Each row of a before or after table is a point. One or more steps were done to the points. Then noise was added and the rows were shuffled. The steps act on columns, c1 being the first. Name the steps. A step turns or swaps two columns, mirrors them in a line or flattens them onto one, adds a multiple of one to another, or multiplies or shifts one. Angles are multiples of 10 degrees, from the lower column toward the higher: turns from -170 to 170, lines from 10 to 170 but not 90. Use the fewest steps. Two steps may share a column if one is a turn and the other turns, adds or multiplies; they go together, in the order done. Otherwise the lowest column goes first.
(in the rows, 128 means zero)

Before (9 x 2)
[[151 172]
 [106 118]
 [113 159]
 [111 130]
 [106  94]
 [182 206]
 [207 184]
 [121 124]
 [117  97]]
After (9 x 2)
[[134 128]
 [137 142]
 [ 34 155]
 [172 123]
 [ 82 144]
 [ 29 121]
 [150 134]
 [156 111]
 [118 163]]
Steps: mirror c1 and c2 in the line at 110 degrees

Before (8 x 4)
[[129 157 114  90]
 [115  68 102 129]
 [140 109  81 126]
 [114 191 134  82]
 [105 160  80  91]
 [101 155  93 121]
 [145 138  91 136]
 [109 183  88 118]]
After (8 x 4)
[[136 119  33 138]
 [103 169 101 159]
 [146 147  53 133]
 [118  79  76 119]
 [107 195  48 123]
 [103 166  57 116]
 [ 89 170  32 143]
 [ 87 202 140 154]]
Steps: mirror c1 and c4 in the line at 20 degrees; shift c2 by 10; multiply c3 by 2

Before (12 x 9)
[[159 146 162 156 139 114 104 165 123]
 [161 119 114 120 174  92 143 138 157]
 [183 131  76 148 166 144  71 137 111]
 [167 123 154 154 175 135  40 157 147]
 [171 163 135 124 176 130  50 151 146]
 [181 149 146 142 141  60  43 141 143]
 [146  81 149 154 153  76 127 160 135]
 [167 135 151 154 142 128 161  27 168]
 [ 50 114 163 155 149 143 150 113 121]
 [132 101 161  87 154 143 137 112 113]
 [131 133  66 143 134  82  83  84 149]
 [161 114  35 121  84 142  82 144 171]]
After (12 x 9)
[[223 114 118 113 177  92 145 153 158]
 [222 105 118  33  85 142  83 166 172]
 [245 141 147  77 164 144  69 129 112]
 [110  86 152 161 151 143 147 143 119]
 [225  80 155 150 142 125 161  38 168]
 [206  41 156 147 153  77 129 246 135]
 [232 223 125 136 175 129  48  78 143]
 [241 187 141 146 140  59  44  98 146]
 [192  55  88 157 155 144 135 169 112]
 [227 135 153 154 175 132  40 159 147]
 [193 112 145  65 135  84  83  82 150]
 [222 194 155 165 142 115 108 119 122]]
Steps: shift c1 by 60; multiply c2 by 3; turn c2 and c8 by -40 degrees; swap c3 and c4

Before (11 x 12)
[[ 78 117 133  97 212 103 101 127 178 132 141 130]
 [ 75 144 105 117 155  39 134  95 127 136 119 121]
 [148 170 181 124 104  78 148 122  97  97  70 122]
 [148 187 172 187 162  78 171 104 107 127  97 142]
 [178 152 153  59 119 121 103  93 120 196 176 224]
 [113 120 130 155 131  57 162 149 153 106 115 148]
 [140 182 105 120 137  85 165  93 158  98  83 146]
 [158 141 188  87  94 142 124  35 129 152 192 203]
 [135 110  92  99 162 113 132 108 138 150 163 104]
 [116 224 124 158 116  75 160 141 104  67 117 126]
 [174 124 141 117 118 150  44  49 124 170 168 211]]
After (11 x 12)
[[207 173 113 183 148  76 152 103  67  67 151 115]
 [230 124 175 106  49 153 124  29 139 126 101 214]
 [217 135 173  92 114 145 159  15 145  80  58 205]
 [175 119 109 128 159  62 125 130 149 127 163 148]
 [209 189 140 127 177  71  96  87 114  83 195 142]
 [131 115 139 135 123 104  38 113 179 127  95 130]
 [181 225  74 118 155  74 146 116 107 111 161 131]
 [240 149 199 121 103 116 133  66 126 132  40 221]
 [200 180  93 176 160  86 125  69 143 142 146 143]
 [197 113 137 109 135 115  94  83 146 166  87 107]
 [134 144 133 138 136  43 106  77 122 158 121 120]]
Steps: shift c1 by 60; turn c3 and c10 by -70 degrees; turn c4 and c11 by 120 degrees; add -0.5 times c4 to c9; turn c5 and c7 by -80 degrees; shift c8 by -20

Before (11 x 20)
[[137 117 101 114 123 123 109 118 129 106 119 134 163 149 123 124 100  93
  109 117]
 [108 166 104 115 145 100 121 125 144 163 120 155 135 125 138 136 132 133
  131 119]
 [129 129 134  84 128 121 130 163 146 120 132 133 110 121 120 119 132 134
  127 138]
 [125 138 103 126 139 115 168 113 128 138 112 133 109 138 127 135 134 148
  146 132]
 [154 131 118 128 115 140 110 132 106 108 140 139 139 137 115 138 138 135
  111 149]
 [159 136 133  96 160 113 137 145 131 125 143 129 152 143 143 147 124 141
  126 143]
 [145 138 106 124 125 136 125 151 147 141 144 117 118 153 122 160 168 114
  153 115]
 [136  99 113 136 121 127 136 130 123 143 140 106 122 100 108 122 128 119
  117 125]
 [149 121 139 107 148 137 129 119 139 117 124 130 143 149 111 150 140 148
  106 126]
 [130 123 114 139 153 116 120 113 134 108 128 126 106 132 108 151 128 107
  119 126]
 [131 118 111 104 142 103 137 152 164 114 134  91 129 150 145 131 123 176
   94 114]]
After (11 x 20)
[[131 124 114 139 154 115 105 113 135 108 127 125 107 133 107 152 128 107
  120 127]
 [153 132 118 127 116 139  73 131 109 108 140 138 139 137 115 137 138 136
  111 188]
 [148 120 138 107 148 136 130 118 143 117 124 130 142 149 111 149 139 147
  105 157]
 [159 135 134  96 161 114 155 144 130 125 143 129 152 144 143 147 125 142
  126 189]
 [129 127 134  84 128 121 133 163 149 118 131 134 110 122 120 119 131 134
  128 141]
 [135  99 112 135 121 128 153 129 125 143 140 106 123 101 108 123 128 120
  117 136]
 [130 118 112 104 141 103 155 151 163 113 134  89 130 151 145 130 123 176
   94 117]
 [144 138 106 124 124 136 121 150 160 140 144 118 118 152 122 160 168 114
  152 140]
 [125 138 102 126 139 115 247 113 130 138 113 133 109 137 127 136 134 149
  146 127]
 [137 118 101 113 123 123  71 118 119 108 120 134 163 149 123 125 100  93
  109 131]
 [108 166 104 116 145 101 107 126 145 163 121 156 135 125 139 138 131 133
  131  88]]
Steps: add 1.5 times c1 to c20; multiply c7 by 3; add 0.3 times c17 to c9

Before (10 x 32)
[[113 149 113  53 102 146 180 102  81  58 159  98 117 184  80 151 225  82
  109 191 142 170 107 122  63  46 116  98 155 187 151 147]
 [150 100 124 164 168 109 134  64 122 169 164 182 114  61  92 138 157 119
  215 119 123 105 110 169  81 100 114 196 100 148 173 183]
 [115 161 168  72  59 152 156  54 129  87 140 141 139 210 102 174 208 123
  127 124 116 128  94 107  45  84 145  78 143 193 140 112]
 [159 128 109 129 109  86 100 137 177  76 116 133 155 168 138 135  80 118
   98 123 102 126 142 120 156 183  67 114 111  50 147  62]
 [102 121 118 200 140 120 112 115 109 181 206 161 145  58 141 107 111 143
  199 171 126 103  73 162  95 114 136 182 116 121 154 187]
 [187  88  82 121  86  71  79 106 175 120 129 161 180 136 162 149 103 113
  102 118  97 144 146  94 175 158 142 134 127  84 130 127]
 [ 77  98  94 143 167 147 132  88 150 131 143 150 152  97 130 114 105 169
  184 144 147 140  98 205 164 113 113 247 108 121 164 190]
 [150 203 152  86  88 193 149  91 142  87 166 110 104 135 109 132 238  76
  168 145  85 153 135 110  62 115 164  34 159 144 138 146]
 [136 108 105  95  79  73  97 119 180 143  88 165 167 166 187  85  53  97
  126 137 121 174 154 120 157 165  68 129  96 117 181 105]
 [191 147 124 129  52  76 111 164 204  90  80 184 142 137 139 105  92 124
  110 163  81 169 127 106 142 113 103 135 108 116 117 122]]
After (10 x 32)
[[193 157 125 118  50  77 111  88 201  91  85  70 150 140 139 102 100 122
  101  99  88 176 131 110 147 111 105 111 108 112 132 124]
 [140 106 104  91  80  69  96 154 182 151  92 100 166 166 184 148  50  93
  133 121 102 171 160 116 157 167  69 100  96 111  82 109]
 [161 124 105 135 111  89 102 124 176  77 117 115 151 163 136 111  80 111
  144 106 109 129 138 131 148 182  73 148 108  49 102  56]
 [ 97 125 120 171 139 119 113 154 112 181 205 126 146  57 140 113 115 143
   49 177 148  98  67  80  95 118 132  74 116 122 104 185]
 [184  82  83 122  88  67  82 147 172 115 132  89 188 134 161  91 105 111
  146 110 122 144 141 133 171 159 144 142 127  81 136 127]
 [110 151 109  38 103 142 174 160  84  58 156 147 121 187  82 146 219  83
  106  89 130 175 107 160  68  43 115 167 148 186 116 158]
 [ 76  97  89 128 163 147 125 179 148 129 146 160 154  93 132  99 105 177
   92 177 184 139  96  60 166 115 110  28 108 126 105 191]
 [110 161 170  75  62 150 154 197 129  89 136 109 142 209 100 119 213 116
  147 125 127 129  95 143  50  82 145 197 137 190 147 114]
 [152 103 122 159 163 107 130 204 121 165 155 111 111  63  90  85 159 122
   94 214 161 109 105  64  84 104 122  85 102 147 109 180]
 [143 205 151  81  92 199 152 167 143  83 167 124 105 139 110 136 237  73
  113 155  57 153 135 151  66 111 165 204 161 140 135 144]]
Steps: turn c19 and c20 by 110 degrees; turn c4 and c19 by -20 degrees; turn c8 and c31 by -160 degrees; turn c12 and c24 by -140 degrees; turn c16 and c28 by 140 degrees; turn c16 and c21 by -50 degrees

Before (9 x 64)
[[124 126  80 114 130 163  99  96 101 127 149  90 136 154 174 113 156  83
   79 169 179 114 164 173 169  95 142  96  97 121 158 121 149 191 116 192
  102 104  96 126 175 170 150  98 105 182 113 163 100 101 126 131 107 199
  174  70 167 162 155  83 116 102 191 164]
 [207 149 116  86 111  90 103 188  81 106 180 125  95 173 119  75 104  69
  117 156 160 168  57 151 183 141 159 134 161  99 140 142 141 170 132 129
   98  94  86  98 146 190  80 174 184 129 117  77 115 149 105 129 157 119
  190 159  65 125  89 132 172  94 107  61]
 [178 110 114 151  93  91 123 142 144 174 168 141 166 109  74 177 130 183
  175  82 123  66 180  85 117 152 141 105  88 124 115  82 133  97 124 122
  127 162 160 149 173 107 164 104 138 187  73  74 147 125 172 141  68 139
  143 136 137 193 185  94 147  86 157 150]
 [188 118  87  97 133 127 159 114  83 124 119 138 167 119 146 195 165 167
  109  94  92  58  56 161 141  47 109 155 107 178  75 114  74 113 134 191
  147 162  94 127 150 141 152 107 166 181 159 153 120 136 173 152 123 195
  171  75 141 183 177 101 123  85 103  84]
 [103 106  63  91  80 188 160 120 117  71 110 157 128 194 162  93 171 135
  144 131 190 149 103  96  75 134  86 124  99 101 175 174  61  99 128 209
  176 180 137  71 114 105 128 130 146  96 123  77  51 127  47 124 139 108
  164  93 158  76  95 107 130 161  76 103]
 [ 82 139 122 107 135 186 118  92 146  76 191  69 166 202 163 190  85 125
  174  83  92  95 162  69  80 135  94 181 199 126  85 117 132  95  40 129
  104 136 152 160 105 102  58 104 103 105  65 177  71  96 162 132 150 173
  110 100 100 120  85 178 167 173 107  87]
 [ 89 118 100 112 121 126 111 177 155 193  74 166  76  85  95 135 152 133
  188 123 167 149 104 168  65 163 178 101 200  89 114 136 147  78 128 132
  186 158 168  65 176 194 124 143 143 179  55 181  42 176 111 102 132 215
  122 110  68 149 181 112 179 174  95 128]
 [119 124 147  99 159 204 154 101 141 196 104  59 118 127  52 132  90  97
  121 166 176  80 179  57 174  74  97 164 211 191 117 161 124  87 128 130
   84 182 203 151 124 178 123 148 160 185 121 151 152  82 104 166 156 188
  117  98 184 175  84  80  95 139 114 163]
 [113 148 162  88 128  85 136 115 130 160 190  92 146  84 133 147  93  77
  154  69 174 102 139  47 174 133 132  88 177 140 135 146  88  91  49 142
  182  89  88 168 159  99 150  73 133 186 137  88  36 147  71 104  81 111
   76 181 139  93 126 170 131  88 166 117]]
After (9 x 64)
[[183 110 115 134  94  87 124 143 145 173  96 142 160 109 106 180 130 179
  173  82 121  64 179  87 115 149 143 103  90 109 116  83 133 103 123 118
  126 160 165 147 174 106 163 100 139 184  76  74 149 128 169 150  70 135
  142 136 135 191 188 157 147  85 158 147]
 [115 125 146  78 165 203 152 100 138 195 114  64 153 130  93 131  90  99
  121 163 182  80 179  52 175  75  95 167 209 162 119 162 122  59 128 130
   84 179 188 150 124 179 122 144 163 185 123 150 154  84 103  83 158 186
  117  96 186 177  85 172  99 143 111 167]
 [207 149 117 108 108  90 105 187  81 106  94 125 112 175 128  75 103  72
  118 156 160 168  59 154 184 138 158 131 158 126 141 138 143 181 129 131
   99  93  79 102 143 191  79 180 187 130 114  81 113 148 106 165 153 119
  190 163  65 125  89 136 171  94 110  59]
 [190 116  86 114 132 128 160 113  85 124 117 140 179 120 123 195 166 170
  108  95  89  59  57 162 143  48 109 154 102 164  78 119  74  90 136 190
  144 160  86 125 150 140 150 107 166 182 163 155 118 140 171 105 124 196
  171  75 139 186 180  95 123  85 101  83]
 [ 82 136 120  98 135 189 117  92 146  80  86  66 189 200 153 192  91 129
  176  83  92  97 161  68  80 134  94 180 200 110  86 121 132 101  42 130
  104 138 141 159 108 101  54 107 107 105  61 176  70  95 162 179 148 171
  108 102  98 118  89 121 168 173 107  87]
 [102 106  62  92  84 186 161 118 117  73 141 155 152 195 126  92 170 134
  146 129 187 151  99  97  77 134  84 119  96  88 174 175  62 115 126 210
  175 186 125  69 112 103 125 133 147  93 123  76  52 123  46 118 139 107
  165  94 159  74  99  86 130 162  77 103]
 [ 88 119 101  98 124 128 112 179 154 191 182 166  97  87 113 138 152 130
  186 122 167 148 103 168  66 162 178  99 202  69 115 135 151 109 127 132
  185 156 157  65 174 193 123 144 141 180  53 183  39 174 111 102 134 213
  126 113  68 152 184 148 177 171  97 131]
 [127 122  80 123 129 162  99  97 100 125 112  92 135 155 123 114 154  80
   82 170 181 114 163 175 166  99 143  95  96 153 156 119 149 185 112 191
  100 105  94 124 174 171 146  97 105 183 109 164  98 101 125 141 105 201
  173  67 167 161 158  65 115 102 190 164]
 [113 147 162 105 127  86 134 116 128 161 104  92 163  88 144 147  96  75
  155  67 174 104 138  48 171 134 134  87 177 119 136 150  89  93  48 141
  183  90  80 166 156  99 149  73 129 185 134  89  37 145  71 186  80 110
   77 180 138  89 125 147 132  89 167 115]]
Steps: turn c4 and c39 by 20 degrees; add -0.7 times c4 to c13; turn c11 and c52 by 130 degrees; turn c15 and c60 by -60 degrees; multiply c15 by 0.4; turn c30 and c34 by -30 degrees
